Rows are points. Each table stands for the endless flat space through its points: a line for two points, a plane for three, and so on. The two share one point or none. Which?
In the rows, 128 means zero.

First, 2 rows:
[[102 100 136]
 [ 77 100 111]]
Second (2 x 3):
[[ 83  70 135]
 [ 89  90 129]]
They share: [ 92 100 126]

First:
[[143 120  96 163 121  85]
 [179 197 114 148 131 115]
 [169 175 111 152 131 108]]
Second (2 x 6):
[[168 112  66 129 103 104]
 [143 162 121 179 133  84]]
They share: [153 142  99 159 121  92]

First:
[[101 102 154 144 108 144 122 151 151 101 172]
 [113  99 145 135 123 150 113 169 169 119 142]]
Second, 3 rows:
[[ 67 113 124 149  82 110  96 123 134 111 175]
 [ 94  89 157 146  91 143  99 150 146 108 190]
 [115  87 168 137 114 162 112 171 170  97 177]]
They share: no point

First, 3 rows:
[[123  98 137 107 154 142 106 101 175 123 126 117  99 123]
 [129  78 129 121 138 128 112 105 195 137 126 135 101 117]
 [118  82 132 117 146 131 108 106 181 136 124 117 100 130]]
Second, 3 rows:
[[122  71 165  93 163 160 121  88 177 100 125 112  76 112]
 [ 98 109 173 119 169 134 123  94 169 124 137 122  82 144]
 [150  54 125  66 158 187  86  95 157 104  95  77  95  84]]
They share: no point

First:
[[173  83  74 151 130 152  85 119 181 100 132 128  69  99  70 158 121 129
   65 146]
 [163  89  84 131 110 142 101 115 167 108 120 114  83 105  82 142 121 137
   79 156]]
Second (3 x 20):
[[151 117  95 135 123 131 100  94 128  79 117  96  96 113  94 126  97 163
  100 131]
 [168  83 126  90 119 133  70  82 157 101 138  85 127  93  70 114 116 185
   55 141]
 [148 101  52 152  81 141 148 144 163 123  90 129  53 123 106 154 126  97
  117 181]]
They share: [158  92  89 121 100 137 109 113 160 112 114 107  90 108  88 134 121 141
  86 161]

First, 4 rows:
[[161 112 104 136  83 160 135  98  84 218 153 120  93 122  96 152  84 140
  119 118 180 106 153 140]
 [123 188  75 152 112  97  85 143  97 141 147 161 160  99  97 131 122 147
   74  92 139 155 169 116]
 [163 144  93 176  74 139 145  81  67 179 163 171 134  73 111 149 122 153
  124  80 153 141 173 140]
 [153 144  96 180  83 136 135  90  64 178 157 164 125  82 116 156 128 160
  115  86 152 134 173 136]]
Second, 2 rows:
[[150 163  97 146  84 130 124 105  97 163 164 164 133  93 100 134 113 146
  109  95 146 135 161 133]
 [155 168 108 139  75 136 133  96 107 156 174 173 127  90 101 129 115 147
  118  96 139 129 156 137]]
They share: [145 158  86 153  93 124 115 114  87 170 154 155 139  96  99 139 111 145
 100  94 153 141 166 129]

First:
[[155 108  63 144 116  89 120 136  89 125  88  95 149 121 128 134 142 108
  151 135 160  89 143  87]
 [158 105  75 162  95  56  87 145  74 125  61  95 146  91 149 152 172 132
  130 153 145 113 128 105]
 [129  82  95 116 126 135 154 154 139 145 142  95 155 153 118  82 146 108
  145  83 182  97 129  87]]
Second (2 x 24):
[[140  99  93 135 107  85 125 141 103 134  97  92 144 124 129 115 155 127
  124 123 151 106 122 108]
 [152  81  75 156 107 100  95 171 106 137  97 101 162 103 153 130 182 118
  154 117 181 115 134  81]]
They share: [144  93  87 142 107  90 115 151 104 135  97  95 150 117 137 120 164 124
 134 121 161 109 126  99]

First (3 x 24):
[[117 129  80 153 109  72  97 185 117 161 170 171 106 120 176 136 169 131
   98 113 102 131  99 101]
 [102 122  65 169  96  48 104 194  91 169 190 171  96 149 169 153 183 104
   81 115  94 121  92  69]
 [106 126  72 159 103  63 101 184 108 169 178 169 105 130 168 144 176 120
   89 112 100 129  95  90]]
Second (3 x 24):
[[ 93 105 120 124 151 113  94 165 150 161 149 197 118  78 173 140 183 120
   96  99 109 146  60 154]
 [143 125  85  94 101 103 104 185 100 146 114 162 133  88 183 135 128 170
   66  89 119 121 110 129]
 [125 126  92 115 117  97 100 173 122 155 136 170 122  92 173 132 148 157
   86  97 111 132  98 136]]
They share: no point

First, 4 rows:
[[ 96  91 168  97 111 149 106 106 168  91 176 122 151 104 104 156 136 129
  169 157 123 177 117  87]
 [164 101 122  85 151 163  86 140 146  99 132  90 101 150 140 106  86 191
  167 101  99 109 113 111]
 [ 98 132 147  82 124 185  85 161 119 109 107  80 142 163 141 160  75 195
  164 168  92 110 170  92]
 [112 121 148  88 128 172  91 150 132 101 125  88 133 154 135 147  90 186
  163 152  96 120 148  96]]
Second:
[[115 111 140 106 101 168  84 127 114  80 144 138 127 130 140 121 102 189
  189 148 139 128 140  95]
 [115  97 145  91 115 169  94 122 142  98 145 114 143 119 121 142 101 165
  170 149 118 133 129  96]
 [107 123 150 100 117 158  84 137 130  84 146 118 119 148 142 131 112 177
  187 146 125 150 146  89]]
They share: [111 103 150  88 123 164  94 127 150 100 146 104 139 128 122 147 106 159
 169 148 111 144 132  93]

First:
[[109 155 116 154 117 208  48 133 174 129 166 207 189  71 167 111  51 159
   78 103  94 157 146 126]
 [123 117 158 202  93 162  96 111 194 149 148 179 171  79 143 101  75 187
  130 157  82 135 184 140]
 [164 183 142 110 115 169  49 112 136  75 175 133 173 104 111  56 102 104
  114 114 157 211 113  67]
 [128 113 127 177 112 182  89 115 192 144 160 191 160  61 156 110  63 212
  128 145  74 114 162 127]
 [136 182 142 133 142 170  72  93 124  56 190 119 195 116  96  76  96  69
  122 125 153 241 114  81]]
Second (3 x 24):
[[130 131 140 181 116 154  87 106 176 106 161 126 162  61 126 102  76 201
  150 170 113 155 139 108]
 [132 119 111 145  88 133  72 120 162  74 194 165 173  97 138  85  97 161
  123 142 132 187 136 102]
 [140 116 109 133  87 136  72 119 157  72 200 177 175 109 135  74 106 145
  123 132 133 189 139  99]]
They share: no point

First:
[[102 136 103 112 128 162 131  92 112 128 150 170 104 168 157  98 145 146
   82 101 107 103 153  97]
 [100  98  73 112 126 140 119  96 126 152 140 152  82 168 159 118 151 184
   96  95 105 139 169 123]
 [ 80 123  70  82 145 151 119 103 125 170 124 167 123 183 134  78 139 159
  110 101  97 121 155  86]
 [103 143  82  62 107 171 127 110 125 154 133 171 157 172 120 108 142 145
  123 106 140 103 113  78]]
Second (4 x 24):
[[113 125 121 123 126 165 134  96 175  82 107 148 127 184 117 153 143 150
  130 117 129 133 186  81]
 [117 141  93 112 125 162 147  99  99 134 147 169 108 170 154 109 157 134
   92 103 134 111 140 112]
 [ 81 125 122  73  88 168  96 103 123 156 187 176 136 140 151  72 128 173
   61  84  89  69 113  71]
 [137 133 108 144 137 153 179 118 103 128 135 155 113 178 138 122 180 111
  105 104 168 139 153 136]]
They share: [107 137 100 102 117 165 131  96 115 130 149 169 115 166 150 108 146 147
  91 102 120 103 141  96]
